Each row of a before or after table is a point. One or more steps were done to the points. Then noise was added and the rows were shuffled. The steps act on how far a point lies along the listed directions, d1 being the first. What was done? A step turns or swaps two directions, mirrors them in a line or flattens them onto one, adds a multiple of one to another, or multiplies one. Angles are multiples of 10 degrees, from the lower direction toward the higher: turns from -170 to 170, lines from 10 to 170 but not 90. Use the fewest steps. Two steps may share a direction if one is a turn and the other turns, adds or multiplies; they go together, in the order done. Otherwise the lowest direction goes first.

Directions:
(1): [ 37 -13]
(2): [-13 -37]
Before:
[[  3  27]
 [  7 -11]
 [-19   8]
 [  1 -26]
 [-33  35]
 [-35  12]
 [  2 -43]
 [ 21   8]
 [  3 -23]]
After:
[[ 32   8]
 [  4  34]
 [-58  21]
 [ 10 -57]
 [-58  49]
 [-32  10]
 [ 11 -14]
 [  5 -31]
 [  3 -32]]
Steps: multiply d1 by 1.6; multiply d2 by 1.3

Directions:
(1): [ 33  12 -16  39]
(2): [-38  23 -28  14]
(3): [ 4 46 30 -6]
(4): [ 21  15 -33 -36]
Before (9 x 4):
[[  0 -17  -4  10]
 [-10 -17  -3   6]
 [-37  13 -33  19]
 [  3 -19   2   5]
 [  0  17  33 -13]
 [ 12   8  21   0]
 [ -4 -20 -11 -17]
 [-19 -10   1  -3]
 [  2  24 -60 -38]]
After (9 x 4):
[[  8 -15  -8  -4]
 [ 10  16  11  -7]
 [ 10  -2 -10  10]
 [-36  -3 -42  11]
 [  6 -13 -18   3]
 [-53 -25  18  33]
 [  7 -21   3  16]
 [ 17 -14  -3  -7]
 [ 13  31  14   9]]
Steps: turn d1 and d4 by 160 degrees; turn d2 and d3 by -20 degrees

Directions:
(1): [ -1 -26 -15 -16  42 -27  38 -28]
(2): [ -3   6  21  41 -15 -60  -1  -5]
Before, 10 rows:
[[ -5  -8   2 -11  12  -5   8 -10]
 [  5   9  12  32  -3 -60   5 -14]
 [ -1   5 -10  -6 -13  27  -4   5]
 [ -5   5  -2  -1  -8  26 -12  10]
 [ -6  -7   4   9  10 -26  20 -10]
 [-10  -3  -3  -4  11 -10  15   3]
 [ 13  -9 -14 -19   4  24 -13   3]
 [  2 -11 -17  -6  16   3   5  -6]
 [ -7 -13   6  20  10 -30  17 -21]
 [ -1  -7  -4   0  -4  -5  -4   1]]
After:
[[ -5  -5   7  -1   6 -17   5 -10]
 [ -5  -4 -10 -12   7  27   0   2]
 [  1 -11 -12   5  14 -14   7  -9]
 [  7  27  20  37 -32 -30 -24   8]
 [-11   0   3   5   4 -17  11   5]
 [ -1  -7  -4   0  -6  -4  -5   2]
 [ -6   4  13  22  -8 -26   6   0]
 [ -7   1  17  34 -13 -26  -2  -8]
 [ 12 -18 -17 -20  18   7   1  -8]
 [ -1  -4 -17 -14   2  23   9  -4]]
Steps: turn d1 and d2 by 50 degrees

Directions:
(1): [ 14 -13   0  39 -29  48 -25   1  36  -6  22]
(2): [-14  38 -40  -4   4  49  -4 -12 -41   2  -1]
(3): [-60 -17  11 -21   7   7  -5  -3   6  21  50]
(4): [-35  50  29   8   5  -4 -28  24  20 -26 -20]
Before (8 x 11):
[[ -7  30  -3   3   1  18 -17  -6  10 -11   6]
 [  1 -24  -6 -16  -2 -30  17 -12  -4  15  -3]
 [  4  -9  -6 -20   7  -1  19 -16 -27  15  -7]
 [ -6   0 -10 -18   7 -11  15  -4 -11  19  -1]
 [ -6   2 -17  -8  10   2   7  -9 -25  15  -1]
 [ 11  30  -3   4  -2  -4  -8  11  -9 -11 -22]
 [-18  15  -7 -16  10 -15   0   0 -13   3   1]
 [ -1 -26  39  14  -7 -16 -16  19  51  -5   7]]
After (8 x 11):
[[ 13 -11  -7 -17   2 -43  20  -9 -12   8 -27]
 [-10  -2 -20 -16  16  -3  13 -12 -33  19   1]
 [ 19 -15  40  30 -15 -10 -24  22  60 -16 -11]
 [ -9  32   4  -2   3  -5 -10  12  -8  -6 -13]
 [  6  -2  -9 -25  12  -9  26 -16 -36  15 -16]
 [ -2   0 -13 -24  12 -22  22  -5 -19  21  -5]
 [-23   9 -10 -31  15 -28  10  -2 -24  10   7]
 [-17  18  -4  -1  -3  27 -17 -10  14  -2  29]]
Steps: multiply d1 by 1.6; add 0.7 times d2 to d3; turn d3 and d4 by -30 degrees

Directions:
(1): [ 15  -6  -7  -6 -33 -57 -31  11 -10  -8  13  58  11 -20]
(2): [ 42 -33   4   2 -15  20 -24 -37 -17  31 -31  14   3  45]
(3): [-19  -3  56 -44 -24  13   4  -1  -6  48   0   1   1 -37]
(4): [  6 -58 -10 -39  13  -9   0  23  60   3  17  -6  -6  15]
(5): [-50 -35   1 -30 -12 -16  -3 -17 -41 -42 -18 -14 -22  17]
Before (11 x 14):
[[ -8   2   6   6  -9  -5   5 -12 -22 -10  -7   1  -3  -3]
 [ -8   5 -13   6   9   2  12  10   8  -5   6  -6   2   4]
 [ 12   6 -10  16   6   6   3   1   4  -1   9  -3   0   7]
 [-17 -10  -2 -20   1  17   9 -14 -31  -2 -26 -12  -2  12]
 [-11   7   7  -9 -10   9   5 -15 -23  -1 -11  -3  -7  -5]
 [-17  25   4  16   5  17  17   9   1  -3  -1 -20  -5 -12]
 [-18  -5   5 -23  -4 -13  12  22   1   0  15  -8  -4 -17]
 [ -3 -17  21 -16  -9  16  -2 -11 -16  11 -25  -4 -13  12]
 [ -5  18 -11  10   8  -7   4  12  11 -14   8   1   6  -7]
 [-15  20  -8   5  13  12  16  10  11 -14   5 -21  -3  -7]
 [  2  17 -13   6   7  -4  10  12  19   7  14  -6   2  -8]]
After (11 x 14):
[[ 10 -16  12 -25 -12   5  -6   3  18  24   0   8   3  -3]
 [ 37  22   5   9   1  16   4   7  32  54  12   6  15 -11]
 [-25 -21   2 -12 -16 -24  -2 -12 -30 -30  -8   5 -10   2]
 [ 35   5  -3  15   1  10  -3   3  17  24  12  10   8   4]
 [-31 -18  -9 -26 -14 -25  -2  -4 -23 -36  -3   5 -16  -4]
 [-56 -49 -24 -48  -7 -32   0  -3 -40 -60 -19  -6 -19  18]
 [  7  -9   3  -6  -4   9   2   1   7  23  -1   5   6   7]
 [-31  -6  18 -27  -8   4  15   4 -22   3  -1 -22 -10  -9]
 [ 20   9  15  -1  -7  13  -5  -3   9  32  -4  12  13  -4]
 [ 10 -13  11 -13 -17  -7  -7  16  22  23   7  17   3 -14]
 [-40 -22 -14 -16   3 -25   3  10 -14 -56  -8 -10 -25  10]]
Steps: mirror d1 and d4 in the line at 130 degrees; mirror d2 and d3 in the line at 130 degrees; multiply d5 by 3

Directions:
(1): [ 37   2 -36  27  16   1  26 -11 -40 -18  35 -21  20 -26  -3  18  14  13
   3  -2]
(2): [  1 -14 -14   1 -24  14  10  38 -28  27 -27 -19  27   5  16 -46  16  12
 -15 -27]
(3): [ -4  10  29   4 -37 -14   2 -32  23 -13  -9  -9  47 -20   8   9  31  13
 -35  15]
(4): [  0   6   5  60   1 -24   5  14   5 -19 -11  -6 -15  -3 -33 -25 -25 -24
 -40   1]
(5): [  2  56  37   9  -4   9   4  34 -30 -10 -18  12   8  14 -26  20  15  15
  24   4]
Before, 14 rows:
[[ 15 -11  12  31 -27 -13   6 -24   2 -13   5 -14  30 -29  -5  -9  14  -1
  -27   7]
 [ 19  50  23  29  28  -2  -2  11 -35 -24  12  15 -13   1 -38  42  -8  -4
   30  16]
 [-16 -16   6 -29  22  12  -2  -6  29  -2  23  22 -31  11  -4  18 -16  -7
   32  19]
 [  2  -2   2  12  -7   3   2   8  -5   7 -21 -16  14 -14   8 -24  14  -7
  -16  -2]
 [ -9   8  23  15 -34 -15   2  -2   9  -4 -19   1  32 -15   4 -35   8  -6
  -33   0]
 [ 24 -11 -36 -10   8   8  15  -1 -27   9  19 -15   4   4  27  -8  16  13
   11 -25]
 [ 13  -4  -9 -11   9   8  -7  -4  -1   5  13   0 -18  10   3  12 -10  -6
   11   0]
 [  5   6  -1 -19 -20  13   7 -29  -1   1   5 -12  37 -12  23   3  44  29
   -1   2]
 [ -2 -12  14   8  -6 -21   5 -34  19 -30   5  -3  13 -17  -8  -3  -1   4
  -19   5]
 [  2   0   5  15   8 -12   9  -3 -13  -4   1   2 -36  -2 -14  -2 -20 -11
   -9  -3]
 [ 18  32   8  -8  -1  31   7  36 -55  -5  -5   2  12   3 -11  20  15  15
   31   1]
 [  5  28  -7 -12  25  16  -4   9 -14   2   8  11  -7   9 -13  32  15  -2
   56  -1]
 [-25  13  19 -14 -14   6 -10  11  13  12 -29  21  -4  22  -3 -18  -6   1
   -3   3]
 [ -7   4  20 -13   1  -3  -6  -1  17 -11  12  13 -25   8   0  16   0  -9
   12  10]]
After (14 x 20):
[[ 14 -20 -24  14  17  -1  18  16 -31 -10   5 -10  -4  -5  -9 -30 -12   5
    7 -22]
 [-23  25  38 -40  -9   6 -17  17  18  16 -27  23 -20  42  12  -3   5   2
   23  -8]
 [-20  -9  24 -43   5   5 -31 -29  40  -8   5  26 -33   6   2  29 -24 -22
   13  27]
 [  9 -24 -12  -5 -12  -2  10 -10   4  -4  19 -15   7 -13  21  -6  16  -1
  -14  -2]
 [ 11   8 -23 -20  29  28   5   4 -25   6  20   5 -21  10   2  11   8  13
   48  -7]
 [ -2  -6  10 -18 -22   7 -11  -3  16  14 -11  -4   5  12  13  -6   4   0
  -11   0]
 [-10  -6  19   6 -17 -15   5  -8   3   4 -18  -2 -16  -4  -2 -19  -7  -6
  -30  -2]
 [ 11  24   7  19  21   3   3  10 -16 -11  -4  -1 -11  -9 -14   8   3  -9
   12   8]
 [ 32  24 -20  41  26  -5  23   6 -48 -27  33   1  -2 -22 -22   4  -9  -5
   16  -2]
 [ 22  14 -20  21   4  -4  20 -36 -18 -25  27  -5  28 -25  -5  23  16  18
  -12  14]
 [-27 -22   1 -40  -7   0 -25 -34  58  20  -7   9   0   4  18   4   9 -17
   10   6]
 [ 20  -6 -13  28  18   7   4  28 -35   1   8   1 -26   0 -22 -15 -20 -13
   24 -11]
 [ -8 -37  -5 -19 -27  12  15 -10  18   9   4 -12  37 -12  25 -18  25  16
  -17   4]
 [-23 -46   2 -14   6 -20 -33 -37  61  12   0  12 -31   2  13 -16 -38 -36
  -23  12]]
Steps: turn d1 and d3 by -140 degrees; multiply d1 by 1.6; turn d2 and d5 by 120 degrees

Directions:
(1): [ 34  -8  54 -11 -11 -10  27   3  -4  22   5 -32   9  -4 -17 -34  40  17
  15  16  24  25   0  11   7  21  32  20 -54 -21  22 -23]
(2): [-14 -46   1 -48 -22   5 -18  31 -31  32 -23  26  21 -27   2 -19  -8  18
  -9  -1 -59   5   2 -32  -7 -18   5  -3  -1 -11  -5 -39]
(3): [-46  14 -36 -45 -12  18  22 -16  20   3  27  -9 -10   4  -4 -27 -25   5
  16 -16  12  39  42  11 -28  45   8 -30   8 -21   6 -17]
(4): [-19 -10  20 -13  46  60  19   6   9  21  29 -24  11   8   1   6 -25  -6
 -45 -42 -13  -9 -17  19  36  -4  23   6 -27  25 -21  -3]
(5): [ 28  -6  -3  21 -11  49 -30 -51  -4  -8  24  20   7   8 -21   3  27  19
  29 -25 -43  -2 -27  19   7  22   6 -11  25   1  43 -22]
(6): [ 15  15  19 -28  34   0  -7 -18 -32  23  29  -1 -23   7  18   4  40  27
 -31  -8 -10  11  -7 -28 -13  25 -47  -3  13 -43 -24  42]
Before:
[[-18 -26 -22   2 -31  20 -15  19  10  -5 -13  16  26 -11 -19  -6 -36  -1
   29  -3 -19  -7   6  18   0 -27  36  -5   3  30  24 -46]
 [ -6   5 -21   9 -15  10 -11 -14  14  -9   0   6   5  -4 -11   2  -5  -4
   15  -8  -3   0  12  22  -7  17   8 -20  22   7  22 -22]
 [  5 -12  13 -19  -5  -3  -8   9 -11  19  -3  -2  -6  -7  -3 -12  -1   5
   -2  12 -14  11   7  -8   3 -13  18   7 -11  -8   3  -8]
 [ -2   3 -11  21  20  16 -16 -25   0 -20   3  12   1   5   4  16  -4  10
    7 -18 -16 -10 -15  14  13  -6 -18  -3  11   6   5   6]
 [-14  -8   5  -6  18   1  -6  19  -8   0 -11   4  -1   5  24  12 -21  -9
  -31  -8  -3   1  -5 -12   3 -17 -14  -2   1  -1 -28  26]
 [  4  13  13  11 -11 -12   1  -5  16  -3   1  -7   7   2   1  -4  12  -3
   18  13   6   5   4   8  -5   2   1   4  -7   9  20   3]
 [  0  -7   0   2 -11  -9 -22   5 -13  -2 -10  14  -8   1  10   7  -3   5
   -3  -2 -25  -8   6 -12  -8  -5 -15  12  16   2   3   8]
 [-43   6 -33 -21  -6 -12  18   4  10 -13   0  -3  -8  -9  10   3 -42  -8
    1  -1  29   2  29  -4 -24   7  -8 -18   6  -9 -11   5]
 [-13  13 -15   2   0   8  -2  -7   6   2   7   8 -10   6   7   0 -11  -3
    2 -12  -3   6  -1   8  -2   5  -6 -14  13   1  -7   7]
 [ 20  -4  16  13   6   5  -5  -2   0   5  -1  -6  -6   5  -9  -6  24  14
    8   1  -5  -5 -18   3   5  13   0  10 -12 -14  -6   2]
 [-15  23 -17  -6  -1 -12  12   1   0   3  -9   6 -19   4  13   9 -16 -16
  -10  -2  11   4  16   1 -12   8  -9  -9  16  -7  -9  22]
 [ 43  -3  39   9  -2   7   8  -8  -4   0  14 -14   4   5  -8 -17  60  11
   15  17  12  11 -14  14  15  17  12  16 -27  -5  29 -20]
 [ -9  15  -7  17  10  -4 -13   0  -4  -8  -9   6  -5  -1  10  14   5  -6
  -17   8   3 -15 -19  -7   5  -9 -18   4  13   1 -14  27]]
After, 13 rows:
[[  5  -8  16   8   0 -23   1  30   0   7 -27  -6  12 -15   2   4  -2 -12
  -15  15  12 -15   5   3   8 -17   7   7 -11  13  -8  -8]
 [-15   4   6  -2   8   2  -7   8   6   8   1   3   9  -1  16   7  -8  -7
  -12  -3 -20  -6  -2  -7   1 -15 -13   0   6  16  -5  11]
 [  9 -29  17  15 -14  25   1  -5   0  -5  -4  -1  24 -13 -17   2 -10   2
   14  -9  -9 -18 -21  18  17 -11  33   8 -24  15  27 -35]
 [ -7 -10   9 -19   0 -29   6  11 -11   3 -17  -1   2 -14   9 -15   4  20
    8  13   5  15  12  -8  -6  -3 -12   6 -21 -23  -5  -6]
 [-32  16 -43  -5  18  -3  -7  13   3 -18   1  17 -19   4  29  20 -14 -18
  -22   4   3  -9  14 -14 -10 -10 -38 -15  37  12 -28  22]
 [ 42   6  39  41  13 -29  -8  19 -10  -4 -10 -11   2   3   0  20  26   2
   -1  26  29 -23 -21   1  15 -34  -5  31 -17  11  -3  28]
 [  1   4  22  -9   2   1  10   1   1   8  12 -20 -11  10   5  -9   4   6
   -7  -8   7  10  14   7   0  20   4  18 -19  -4   4   7]
 [-17   6 -22  -3   5  -2  -4   7   9  -2  -4   2 -15   4   3  -2  -8   3
    2  -3   0  -1   4  -5 -12  12 -14  -7   9 -13 -25  13]
 [  3  -9  10  -8 -16  20   9   2  -3  19 -10   4   7  -3  -8  -7  -5  -5
    3 -12 -20   5  -4  15   9   6  27   0 -10   4  17 -23]
 [-12  -1   8 -24  -4  13   0  -2 -10  19   5  -2   4  -8  -2 -21  16  15
   -8  -1  -9  16  -8  -6  -2  19   4  -1  -9 -22   2  -8]
 [ -1  -5   6  -1 -19  -7   4  12   2  11 -12   5   4  -6  -1 -14  -3   1
   12   4  -2   8  -1   7   2  -6  13   0 -13   1   1 -15]
 [ 14  -5  15  -4 -12  18  -4 -21  -4  -1   9   1   4  10  -2 -15  17  15
   17  -8  -3  29  -6  10  -5  25   6 -10  -4 -22  24  -7]
 [  6  19  -4  14  11   5  -6 -18   8  -7  14  -7 -21  12  -1   9  -5  -8
    3   4  10   2   4  11   5  -3   7   1   8   4   5  20]]
Steps: turn d1 and d2 by -160 degrees; turn d3 and d6 by -100 degrees; turn d4 and d5 by 160 degrees

Directions:
(1): [ 13  25   3 -13  25  27  37   1   3 -28  14  18   3  23  20 -15 -11  17
 -12  25 -12  -3  20   0  17  15  -7 -21 -17 -36   0  32 -17   0  14   6
 -26  -9   4   6   1  35 -12  21  19  -3 -25 -43 -22 -23 -22  39 -39 -14
  -1  31   6  38  10   0  17  -9   7  54]
(2): [ -9 -10   1  10 -13  50  -4  -2 -10  14   5   6  13 -11   1 -16 -20 -27
 -34 -12  10  42 -22  27   0  -7   2 -13  -3   5 -21  -8  -4  10 -30  -5
   4   7 -42   5  54  28  36  18   6  20   8 -17  18  -5  33 -23 -53  50
   7  28  18  -6   0   2  11  13  11  -6]
(3): [ 13   9  26  -7   9 -10  -2  27  18 -16  10   9   0  36  36 -51  -4  38
 -32  14  13  -6  12   7  35 -27   8  11   1   9  -1  12  12  -7  -1  44
  36  15 -10  21  16 -28  37   7 -18  -2 -36  19 -16  10 -20 -27  13  16
 -26  11  10 -16 -14  32   0  -7 -40 -16]
(4): [-41   5 -12 -30  -7  -9  15  26 -21   1   6  -3   4 -12  47   5  17   7
 -15   4  35  -9   5  12 -24  33   6  25  19  53 -41 -29 -20   6  13 -28
  12 -34  -1 -16 -18  21 -30  13   3   5 -20   8   2   4  -7  21  -3  43
 -18   5 -19 -20 -23   3   3 -10 -29  35]
(5): [ 26 -54 -18  -1 -49 -17 -13  19 -11 -30  24   1 -13  21   7  23  44  20
  13  17  -1   4  20  11 -12 -48  -1  -6 -11 -26   4 -15  32 -17   9  -9
 -35   2 -27  12  24   7   9   7  20  10  23  16 -21  -1  11   6   9  25
  27   3 -12  13 -30 -23  -1  -8 -30  33]
(6): [ 13 -33  42  14   8  49   0  -9  -6 -55   7 -11  10 -15 -23   8   7 -13
 -14  13  -5 -42  22  15 -49  10   5  -1  14   3  -5 -20  -6  -7 -43  -6
  -7  15  -3  -6   6  11  -8 -41 -34 -18 -18 -16   0 -24   3  16   2 -21
  -7   5   4  -4  10  19   4  -4 -60 -21]
Before (10 x 64):
[[  6 -12 -13  -3 -10   3  -4   3  -6  -7   1  -7  -1  -6   6  14  10  -2
   12   0   0   3   6   0 -11  -6  -3  -5  -5  -3   1   2   1   0   2 -12
  -10  -4  -3   0  -4   4  -4   3  10   9   1  -1   0  -7   7   3   5  10
    0   0  -2  -4 -10 -10  -3  -4  -8  10]
 [  7  -9  25  12   4  35  -5  -6  -4 -11   5   4  15   4   4 -19 -14   0
  -20  -3   4   5  -2   7   4  -9   3  -2   0  -5  -5   0   0  -8 -31  17
   14  24 -12   8  18  -5  23 -10 -10   1 -10  -3   2 -18   4 -17  -6   8
  -10   6  21  -3   7  18  -1   5 -13 -24]
 [ 27  13   8  -6   4 -15   2   9  20 -19   7   9  -1  36   8 -28   4  33
    2  19 -12 -14  18  -9  32 -16  -1  -5  -9 -25  17  26   2  -8  18  23
    4   9   5  18  -9 -11   7   9   2  -5 -11   0 -21  -4 -21   0  13 -19
   -2  -1   4  15  -7   8   2 -13  -9   7]
 [  3 -17  11   5   6  22  14   1  -3 -16  17   4   3   3   2 -11   9  -4
  -10   9   2  -8  15  12 -12   4   3   6  13   0  -8 -10   0  -4  -8   2
    2   1   0   1   2  20  -4 -11  -8  -7 -19 -11  -6 -10 -10  16 -10   5
   -4  10  -7   1   7   6   7  -6 -24  10]
 [  5  25  -1   4  22  29  15 -24   2   8  -2   7   5  -3 -11   0 -20 -10
    6  -2 -21   9  -8 -12   9  10  -9 -26 -15 -31  13  19 -12  14  -3   2
  -14   6   8  -1  -1  17  -5   5   9  -1   3 -33   4 -16  -1  13 -22 -38
    7  11  10  31  22   1  10   4  40   2]
 [ 15   1   6   8   1   7  -8   6   8 -12   9  -9   0  15   0 -19  -2  10
   -4   8  -7  -8   3   5   3 -19   4  -1   5   1   4   0   5  -7  -6  16
    5   8  -2  10   4 -14   9  -7 -15   0 -10   5  -2  -3  -6 -12  10  -6
   -2 -11  -2  -5   0  12  -6   8  -9  -5]
 [-13  18   9   9  29  22  10 -20   0  12 -20   2   7  -9 -15  -6 -31 -18
   -5  -8 -12   0 -12   1   0  24   3  -2  -4   0   4   8 -14   9 -16   4
    8   7  14   4   1   3  -2  -5   1  -1   3 -25   6 -17  -5   4 -17 -17
   -4  -1   8   7  24   5   1   1  23 -14]
 [ 12 -15   1  -2  -3   0  -9   6  -2  -9   9  -9 -10   7   6  -2  13   6
   -4   4  -8   3   5  11  -4  -7  -5  -6  -1  -6  -8  -8   5  -2  -6   1
   -3   7  -8   1   2   5  14   1  -2   7   2   4  -3  -7   3  -3  -6  20
   12   8  -6   3   0   2  -3   0  -9  -8]
 [ 17   8  28  16  39  32   9 -22   4 -31   3  -6   8   0 -29  -7 -20  -4
    8  11 -25 -33  22  -9  -8  20  -3 -17  -1 -21  13  19  -7  -5 -11  14
  -12  19  22   2 -19  -1  -9 -23 -22 -22 -25 -28 -16 -27 -19  34   1 -60
   -7   0   1  27  29   8   3  -5  -3 -14]
 [  0   6  29   1  16  19  -1  -7   5 -12  -4   1   8  -9  -2 -13 -17  -3
  -18  -3   5 -12   4   4  -6  24   2   8  -1  11 -12  -4  -6   4 -19  12
   13   6   0   4   9  -1   7 -13 -30  -4 -10   1   6  -6  -1  -8  -2  -2
  -16   4   4 -12   7  16  -1   0 -12 -20]]
After, 10 rows:
[[-17   4  24  17  23  49  -3 -15 -10   2  -4 -11  20 -23 -19 -16 -30 -30
  -16 -12   2  -4  -5   9 -19  27   4  -6  14  25 -17  -8 -14   7 -32   0
   17  15  -2  -4   7   5  10 -14 -27  -6 -18 -18  12 -15   8   5 -17  -5
  -15   5   5  -5  21  15   4   5  -2 -36]
 [ -1  20  30   7  29  28   4 -12   8  -1  -4   0  10  -3   1 -25 -22   0
  -18  -3  -4 -15  -3  -5   2   7   0  -3   4   8   4   2  -9  12 -24  24
   28  19   8   1  -2 -11  11 -15 -28  -9 -25  -8  10  -6  -7 -13   6 -30
  -20   5  13  -5  15  34   3   3  -8 -43]
 [  6  -6  -8   8  -5  15  -3  -5  -4  -8   6 -13   1  -5 -13   9   3  -9
   10   4 -10  -7   0   3 -20  -1   2  -6   7  -2   0  -9  -3  -3  -5 -13
  -16  -5   2  -2  -6   5 -14  -9  -3   1   7  -7   4 -11   4   8   1 -10
   11 -14  -8   4   5  -5  -4  10   7  13]
 [ -8  -2   4  -3  -2 -13  -9  -7  -3   3  -7  -6   0 -17  -8  14   0  -5
   10 -11   5 -10   0  -5 -12  23  -2  16   0  15  -8 -13   1   2  -2  -6
    1  -5  10  -2  -9  -6 -11 -13 -17  -1  14  15   6   3   2  -2  16  -4
   -3 -15 -11 -12   0  -4  -8   0   2  -9]
 [  0  -9   6   1   2  -4  -2 -10 -10 -10  -1  -6   3  -6  -4  21   9   4
   20  -1  -3 -21   7 -13 -17   9  -1   8   5  -2   3  -7  -2 -12  -4  -7
   -4   6  20 -10 -32 -10 -23 -21  -3  -9   3   6  -4 -15  -9  12  29 -23
   -4 -22  -1   5   8  -2  -9  -3  -7  -8]
 [-13   2  18   7  18  -1  -8  -7   5   8 -18  -6   2  -6  -9 -11 -16  -4
   -6  -8   0 -13  -8   3  -3   8   8  16   5  23   4  -9  -1   2 -20  14
   29  14  12   6  -1 -25   8 -16 -17  -5  -1   8   4  -5  -6 -15  16  -8
  -14 -14   3 -15   7  15  -9  -1 -10 -40]
 [ 10  -4  -4  -6   7  -8   0   2  -1 -11   7  -8 -11   8   7   3  14  11
    4   8 -13  -3  10   5  -3   5  -8  -7  -3 -11  -4   1  -2  -1   4  -3
   -8   1   5  -4 -15   7  -4   2   2   3  -1  -1  -6 -10  -9  10  -3   4
   11   4 -10  12   4  -3  -3  -4   0   5]
 [  1   7   2   9   6  35   6 -25  -1  -3  -6  -2  15 -17 -30   7 -11 -25
    5  -1 -16  -2  -4   0 -12  24  -6 -15  -1 -15   2   7 -24   9 -11 -22
  -16   0   1  -5  -4  28 -16  -1   4  -2  12 -33  10 -22  11  15 -25 -20
   12   1   7  17  17  -6  10   1  21   0]
 [-10   4  -5  -1  12   0  16  -3  -2  12   7   6   0   1   5 -10   3  -3
    1   0   2   4   5   2   2  13   0   9  11   7  -4  -4  -4   0   9   0
    7  -9  12  -4 -13  14 -12   0   2  -4 -13  -5   0   0 -14  13  -5   3
   -5   1 -12  -2  10  -2   5  -3   8  13]
 [ 10   2  -7  -6   0   6   3   7   0  -8   2   1  -1   4  17  -5   2   8
    2   6   0   5   7   2   6  -7  -2  -7  -8  -7   1  14  -2   2   4   1
   -4  -4  -4   6   2   1   6  11   8   9 -12  -4  -6  -6  -1  -1  -3   9
   -7   8   4  -2  -8  -2   0  -4  -6  12]]
Steps: turn d1 and d5 by -60 degrees; turn d2 and d3 by 160 degrees; multiply d6 by 0.4; turn d4 and d6 by -60 degrees
